Every row gives one point. The points of each table are mixes of a few directions, plus a little noise. How many directions does each table use, and how many do they share? Where both have some left over, give the other angles between the two spaces (their principal angles), to ten degrees, smallest first.
In the rows, zero is written as 128.

First (4 x 3):
[[157 150 134]
 [174 163 137]
 [ 87  96 118]
 [ 95 102 121]]
Second, 6 rows:
[[102  68 131]
 [161 192 125]
 [148 174 125]
 [134 141 127]
 [114  99 128]
 [112  94 131]]
Directions: first 1, second 1, shared 0; angles 30

First, 7 rows:
[[145 125 125 103 140 112 146 103]
 [140 116 134 100 141  90 122  99]
 [ 91 136 145 180 102 151  78 187]
 [140 167 106 112 123 175 179 111]
 [145  94 126 118 146  97 137 113]
 [120  92 114 190 126 171 153 179]
 [120 165 150  95 118 101  84 107]]
Second, 8 rows:
[[129 123  60  67 117 117 117 124]
 [117 112 147 166 106 151 122 150]
 [182 113 205 132  79 148 143 118]
 [101 137 151 178 138 130 142  85]
 [128 140  78  79 148 103 126 118]
 [166 138 149 159 114 129 117 146]
 [ 82 124 153 160 168 135 137 147]
 [117 134  83  84 154 109 125 135]]
Directions: first 3, second 5, shared 1; angles 80, 80

First:
[[121 139 117 108 156  86 113 143 116 104 115 157]
 [180 113 144 169 119 153 141 169 170 153  73 106]
 [116 127 123 110 165  89 112 153 123 119 105 149]
 [ 85  86 145 128 142 155 131 124 137 184 134  92]
 [ 52 101 129  94 163 117 115 110 106 155 157 121]
 [173 166 116 138  90 130 135 113 122  83 141 146]
 [173 113 145 168 111 162 144 157 166 156  88 101]
 [153 183 106 123  72 133 136  72  97  64 189 153]
 [ 98 123 127 114 134 127 125 111 115 134 150 126]]
Second (11 x 12):
[[117  79 160 102 144 147 168  82 109 174 154 127]
 [137 150 121 104 115 118 149 120 120 127 135 130]
 [126 127 136 163 165 133  81 213 170  81  84  66]
 [119 119 119 126 104  89 173  97 136 154 159 135]
 [135 110 158 164 146 126  93 132 147  68  97 126]
 [146 153 135  94 132 142 138 132 111 109 122 122]
 [144 158 136  94 121 112 162 129 132 134  87 135]
 [116 136  94 195 125 146  38 182 144 138  81 152]
 [120 111 124  97 109 104 197  69 113 164 196 132]
 [127 129 111 130 116 152 110 100  93 133 171 158]
 [125 136 114 140 130 139 101 154 129 124 125 122]]
Directions: first 3, second 6, shared 1; angles 30, 90

First (11 x 18):
[[136 140 150 137 107 130 113 147 160 151 128 125 154 116  87 142 130 128]
 [145 120 119 123 127 139 142 149 151 142 116 101 127 103 146 121 100 156]
 [123 158 142  95 133 118 190  98 104 100 156 147  77 116 159  95 176 131]
 [135 119  71  98 199 179  92 127  90 107 132  91 103 195 123 162  74 139]
 [124 119 121 127 121 110 161 121 130 126 118 132 119 105 154 108 138 139]
 [128 125 174 185  87 143  24 148  96 137 141 146 177 152 131 140 136  65]
 [117  99 114 157 110 102 123 127 121 135 103 141 144 112 158 116 137 121]
 [129 163 130 110 122 115 148 126 144 145 135 143 126 123  66 141 182 135]
 [ 99 128 136 129 130  97 141  96 150 116 128 157 145 146  73 145 135 112]
 [139 120 138 128 129 147 123 140 134 124 133 107 125 121 157 119  90 135]
 [130 117 111 119 141 129 150 126 128 121 120 117 113 120 155 118 112 146]]
Second (8 x 18):
[[125 132  98 127 119 135 125 130 137 122 107  90 130 118 143 118 113 134]
 [126 140 116 152 119 107 133 130 119 155 120 104 139 138 135 147 101 165]
 [146 141 100 115 106 133 122 128 133 111 124 121 122 123 139 116 110 136]
 [116 121 136 105 147  99 104 129 131  86 114   7 118 110 149  69 110 162]
 [145 113 144 104 135 146 125 129 141 112 141 180 122 122 104 124 146  94]
 [ 85 141 169 152 147 128 143 104  77 128 150 116 112 142 165 119 180 102]
 [168 122 131 114 117 126 128 140 149 133 144 205 132 135  89 154 111 130]
 [119 110 131 155 136 150 145 131 139 173 126 197 147 137 101 176 147  97]]
Directions: first 6, second 5, shared 1; angles 50, 60, 80, 90

First (9 x 32):
[[104  85  82 110 166 162 205 116 121 139 110 189 134  89 187 119  96 125
  105 107  91 171 126  77 152 139 166 152 180 134 213 126]
 [102 155 133 150 136 154 120  85 148 166 144 137 128  87 153 158 149 163
  104 146 143 113 129 148 141  84 115 174 131 162 144 160]
 [179 113 109 176  84  93 157 200  88 111 146 119  86 177 156  85 116  77
  174 123  96 181 143 137 102 176 135 139 109  91 100  52]
 [127 125 139 107 125 122 115 119 110 114  90 125 133 100 113 138 127  77
  162 109 122 112 168 132  93 129 152  92  93 108 119 120]
 [126 103 133  64 167 117 123 140 139  93 123 118 156 163  78 112 108 147
  107 125 138 122  82 102 146 153 125  88 168 129 132 140]
 [128  86 131  54 175 132 157 127 107 124 140 122 127 111 113 132  88 119
  142 140 103 133  94 135 113 140 168 137 174 119 141 100]
 [133 160 136 169  83 130  94 123 141 133 109 127 130 141 118 135 149 134
  130 115 144 103 159 123 134 116 105  93  80 115 101 153]
 [124 164 148 148  89 150  91  95 142 157 121 122 128 116 106 163 139 159
  129 128 137  76 147 135 136  92 119 100  87 112  98 165]
 [129 161 141 174 130  94  90 148 154 115 171  97 127 169 128 108 178 151
   99 157 178 145 102 164 136 124  65 177 130 180 104 137]]
Second, 9 rows:
[[100 132 126  92 164 128 125 105 133 113 107 128 150 111  90 152 108 132
  118 116 122 108 135 106 121 102 141  95 131 131 146 152]
 [166  92  91 141  96 145 179 176 121 148 110 184 101 181 153  95  65 153
  132  95  76 158 101  66 186 182 134 108 165  72 145 104]
 [147 104 158 111 104 126  99 136 128 100 111 106 156 121 158  84 201  68
  135 134 185 129 144 153 113 184 127 109 103 139 114 127]
 [134 138 134 137 118 125 121 129 120 134 138 116 117 128 120 136 124 125
  142 133 121 122 132 141 115 119 130 129 117 119 111 118]
 [ 97 126 106 125 178 143 151 113 157 146 119 176 135 116 151 132 109 166
   86 119 126 147 101  97 174 116 107 169 185 163 188 155]
 [103 169  95 175 138 109 147 124 124 122 187  98 120 148  96 155 114 177
   99 144 103 136 127 121 116  59 119 146 120 143 121 132]
 [102 157 160 101 179 138  99  77 137 185 113 147  97  59 106 202  87 144
  158 137 111  90 124 176 116  65 124 191 144 139 131 133]
 [177  91 160 114  70 127 103 158 111 102 103 108 139 141 159  73 188  58
  163 127 170 126 150 150 112 212 140  83  91 104  93 105]
 [127 144 121 159 110 109 125 135 118 105 168  87 135 146 117 120 158 127
  117 144 138 132 141 139 102 110 125 121  97 138 103 123]]
Directions: first 6, second 5, shared 3; angles 40, 70

First, 10 rows:
[[128 128 128 127 129 129 129 129 129 127 128 128 129 127 128 127 129 128
  128 128 127 127 128 127 128 128 128 129 127 130 128 128]
 [131 130 125 125 131 129 132 135 131 124 130 132 131 121 128 123 133 132
  128 131 123 124 125 122 129 125 132 134 121 139 126 125]
 [106 117 157 150 106 120  98  76 112 157 118 100 110 177 126 166  88  99
  125 104 165 159 149 171 115 146  99  87 177  43 140 146]
 [144 135 108 113 144 133 148 164 139 108 135 148 140  94 129 102 156 149
  130 145 102 106 113  98 137 115 148 157  94 188 120 116]
 [106 117 159 151 105 120  97  74 112 158 118  99 109 178 127 167  86  98
  125 103 166 161 150 172 115 147  99  85 178  40 139 146]
 [159 144  86  97 159 139 169 203 150  87 142 167 154  59 130  74 186 169
  132 162  76  84  98  68 147 102 169 187  59 249 112 103]
 [127 127 130 130 126 128 126 125 127 130 127 126 127 131 128 130 125 126
  128 126 130 130 129 131 127 129 126 125 131 122 129 129]
 [113 120 148 143 113 122 107  91 117 149 121 108 115 162 127 155 100 108
  126 112 154 150 143 158 119 141 107  99 162  68 136 140]
 [144 136 106 111 145 133 150 167 139 107 135 149 141  92 129 100 157 150
  130 146 101 105 112  97 137 115 150 159  92 191 120 114]
 [124 125 134 133 123 126 121 117 124 134 126 122 125 139 128 136 119 122
  127 123 136 135 133 137 125 132 122 118 139 109 130 132]]
Second:
[[139 146 121 115 122 120 133 116 161 131 136 173 125 111 117 174 103 134
  135 177 161 112 118 145  81 130 101 155 106 135 122 110]
 [110  89 108  88 156 109 124 130 112  94 124 113 134 146 157  40 157 124
  121 120 148  85 129 111 169 127 125 110 114 161 122 129]
 [133  93 114  93 128 108 126  99 153 100 164 165 148 104 135 158 138 138
  114 142 149 108 147 140  75 124 119 129 103 140 130 112]
 [132 163 141 155 129 132 125 151 110 145  79  97 118 149 132 135  82 141
  151 104 106 132 124 129 167 136 131 126 151 110 123 143]
 [113 156 150 145 110 142 125 116 126 167 128 121  95 160 105 109 135  86
  133 165 176 151 102 137 138 139  97 131 138 111 132 130]
 [ 95  59 105 118 150 128 115 109 101 110 145 106 130 143 148  63 166 102
   92  96 124 128 144 120 143 121 146  86 155  99 134 138]
 [147 127 101 139 146 141 144 167 131 110 123 140 148  81 133 147 125 164
  124 107  54 124 132 105 123 110 175 146 125 144 123 125]
 [155 189 183 171  82 145 132 136 130 166 124 109 124 130  97 199 118 135
  154 112 106 184 129 136 128 137 130 142 132 124 139 136]]
Directions: first 1, second 6, shared 1

First:
[[142 101 123 152 143 130 166 110 122 161 166 108 103 136 127 115 107 144
   92  80 150  91 130  82 162 130 135 129  91  97 141 145]
 [175 127 101 148 127 136 115 118 121 124 123 135 153 119 141 165 128 108
  144 140  95 135 103 158 138 146 115 135 127 148 102 114]
 [149 150 122 122 117 108 130 123 131 124 117 128 161 135 132 140 145  98
  133 174 105 127 107 162 129  77 135 128 136 158  99 129]
 [128  77 146 148 132 142 146 123 144 136 173 114  77 149 139 128  93 162
  135  75 144 137 122  73 134 172 131 130  86  56 152 145]
 [125 148  87 119 124 136  92 141 120 112  78 156 159 102 130 163 162 105
  134 172 108 125 125 155 107 151 116 125 176 186 113  95]
 [ 63 169 123  86 127 135  80 160 114 101  62 159 142  94 104 111 166 126
  129 156 142 137 170 152  87 148 121 120 199 183 144 100]
 [125 128 166 134 137 142 112 130 113 116 140 121 113 118 115 102 101 150
  154  76 135 163 152 146 136 169 110 139 118 101 143 130]
 [136 132 124 132 134 126 139 122 119 140 129 123 130 123 125 120 127 125
  112 119 133 112 132 130 142 118 128 131 124 136 127 131]
 [114 121 162 108 108  93 170 123 168 136 163 109 112 173 133 110 127 135
  122 160 143 124 111  95 118  45 161 115 100  88 128 165]]
Second (9 x 32):
[[114 135 145 121 120 116 117 111 129 106 136 141 128 158 132 157 130 126
  130 144  95  79 121 105 104 123 131 138 158 137 117 115]
 [152 118  99 138 141 146 142 157 127 163 116 105 128  79 122  81 123 129
  125 104 180 207 139 166 163 137 122 107  80 115 146 149]
 [121 131 136 126 123 123 125 121 128 119 132 136 129 143 129 142 129 128
  129 136 114 106 124 117 119 125 131 134 142 133 122 122]
 [157 114  91 142 145 152 145 164 124 172 114 102 127  64 122  67 123 132
  125  98 194 230 142 173 174 137 118 102  66 113 150 156]
 [108 136 155 119 116 111 116 104 129  98 138 148 130 173 133 168 132 125
  130 149  83  58 119  97  97 121 135 146 171 138 112 109]
 [ 92 144 175 114 109 100 106  85 131  75 145 160 128 205 134 201 135 122
  133 164  49   7 112  72  74 116 140 159 203 146 100  95]
 [135 124 121 131 133 133 133 135 127 137 126 122 127 114 126 113 127 128
  127 122 142 150 130 138 138 130 126 124 115 122 133 134]
 [132 126 121 130 129 132 130 134 128 136 125 124 128 119 128 118 128 130
  128 124 139 145 131 135 135 131 126 124 118 124 132 132]
 [140 124 112 134 135 139 136 144 127 147 122 116 128 100 125 102 125 128
  126 114 156 172 133 148 149 133 124 118 101 121 136 139]]
Directions: first 5, second 1, shared 0; angles 60

First (8 x 32):
[[ 66 131  74 157 134 113 156 131  92 172 170 157 123 158 112 127 179  71
  106 131 115  98 114 130 146  96 155 101 147 122 108 152]
 [154 126 150 116 125 133 117 127 143 109 111 116 128 114 135 128 106 150
  138 126 134 141 134 128 121 141 116 139 120 131 136 119]
 [122 127 123 131 128 127 129 128 124 134 133 130 128 130 127 127 133 122
  127 126 128 124 127 128 128 124 132 125 130 127 125 130]
 [190 123 183  99 121 143 101 125 165  83  87  99 131  98 143 126  76 184
  149 124 141 158 141 129 111 161 102 156 110 135 146 104]
 [ 85 131  92 146 131 118 147 130 104 159 158 148 126 149 117 131 165  88
  113 131 121 108 120 129 138 108 146 109 142 125 114 144]
 [ 53 132  60 162 135 110 163 132  83 182 180 164 124 164 110 128 191  59
  105 134 113  91 111 128 149  90 159  96 151 120 104 156]
 [113 127 115 134 129 124 135 129 119 138 138 136 127 134 125 128 140 115
  124 129 126 123 124 129 131 120 134 122 133 129 125 133]
 [239 121 228  73 116 154  80 124 193  47  50  75 134  71 156 127  33 230
  165 120 152 180 150 129  99 186  80 179  93 140 163  87]]
Second (9 x 32):
[[108  72 119 131 137 131 143  96 130 131 109 120  99  88 181 131 127 132
  107 175 103 162 125 109 147 165 133 123 113 150 139 111]
 [162 217 150 122 111  92 140 186 149 154 150 169 160 195  56  85 118  89
  144  39 154  78 137 168 119  82 182 123 149  68  99 110]
 [ 97  83 105 122 158 132 128 102 128 138 107 125  84 101 183 141 125 115
  120 146 101 145 125 117 143 155 150 144 123 133 131  98]
 [135 177 170 137 127  76 100 129 128 126 105 181 168 141 122 182 157 113
   67  79 132  88 142 106 219  98 105 114 117 139 184 172]
 [108  88 108 124 145 143 126 107 123 129 116 113  96 105 164 135 126 130
  132 155 111 148 123 120 124 152 130 139 123 137 127 113]
 [164 187 137 130  99 152 107 167 110 101 167 107 184 173  44 123 129 165
  177 104 174 104 127 148  69  82  76 127 146 122 108 180]
 [105  79 105 126 148 148 122 100 120 124 113 109  96  97 170 145 129 137
  127 164 108 151 122 112 126 153 119 141 122 147 134 118]
 [135 102 144 136 108 113 163 112 144 133 120 134 131 104 152 108 125 128
   92 166 116 155 132 119 154 152 138 105 112 144 140 119]
 [143 147 110 122 118 164 124 153 118 115 162  96 138 154  78 103 115 151
  185 124 153 124 121 154  51 111 117 141 148 112  88 134]]
Directions: first 1, second 4, shared 0; angles 70

First, 8 rows:
[[ 59 116 138  87 171 135 157 116 102 152 149 132 169  67 114 185 142 138
  121  78 126 121  45 161 107 154 174  82 173 157 122 148]
 [139 117 143 147 116 118 125 147 153 123 118 117 114 132 143  98 114 124
  136 142 120 144 145 124 138 122  99 137 109 129 129 122]
 [229 165  92 175  73 131  85 126 140  91 107 135  77 223 130  69 121 115
  127 193 140 118 249  81 149  91  88 194  74  79 133 105]
 [ 67 106 151 103 159 125 155 132 123 150 139 123 158  70 127 161 132 135
  128  91 118 134  56 155 116 149 151  88 159 157 125 141]
 [118 110 149 137 125 119 132 147 152 129 122 116 124 113 143 111 117 126
  136 129 119 146 120 133 133 130 106 122 121 138 129 126]
 [138 155  95 109 135 146 123  97  91 128 139 146 137 146 103 160 148 133
  115 121 142 102 133 123 119 126 164 132 144 112 126 132]
 [189 155 103 153  98 134 101 121 130 107 118 134 102 184 125  98 126 122
  124 162 136 118 197 100 140 107 111 167 101  97 131 117]
 [ 86 106 152 115 148 122 147 138 136 142 133 121 146  85 137 142 125 132
  132 104 118 140  80 147 123 144 132 102 143 151 127 136]]
Second:
[[116 144 125 151 134 155 123 141 148 134 146 132 125 139 140 142 140 130
  120 134 129 129 133 116 132 148 117 132 148 133 142 117]
 [181 100 103 106 149  84 177 110 146 126 100 125 127 106 144 140 145 138
  133  79 153 151 152 128 100 119 145 126  52 102 101 154]
 [ 91 120  63 207 140 171  84 125 163 189 129 153 171 121 196 176 160 175
   66  49  53 163  88 107  93 207  92  38 187 158  96 141]
 [103 140 173 111 110 147 115 125  96 134 148 111 110 149  81  94  88 114
  142 189 140 107 124 146 158 122 126 156 167 146 141 125]
 [102 123 154 115 106 132 102 113  85 141 127 114 129 135  90  95  89 125
  130 162 113 113 103 152 142 124 128 125 167 149 121 138]
 [153 137 161 110 144 140 180 123 143 141 155 105  86 152  99 124 117 117
  151 162 203 134 176 131 144 137 130 187 104 121 143 131]
 [135 147 122 129 124 119 116 165 140  67 124 147 134 119 149 138 158 108
  139 137 118 109 133 105 133  85 137 142 109 105 163  86]
 [148 110 119  96 117  77 127 125 104  92  91 134 142 101 128 115 130 124
  140 112 111 122 118 138 117  81 151 117  86 110 115 132]]
Directions: first 2, second 4, shared 0; angles 60, 90
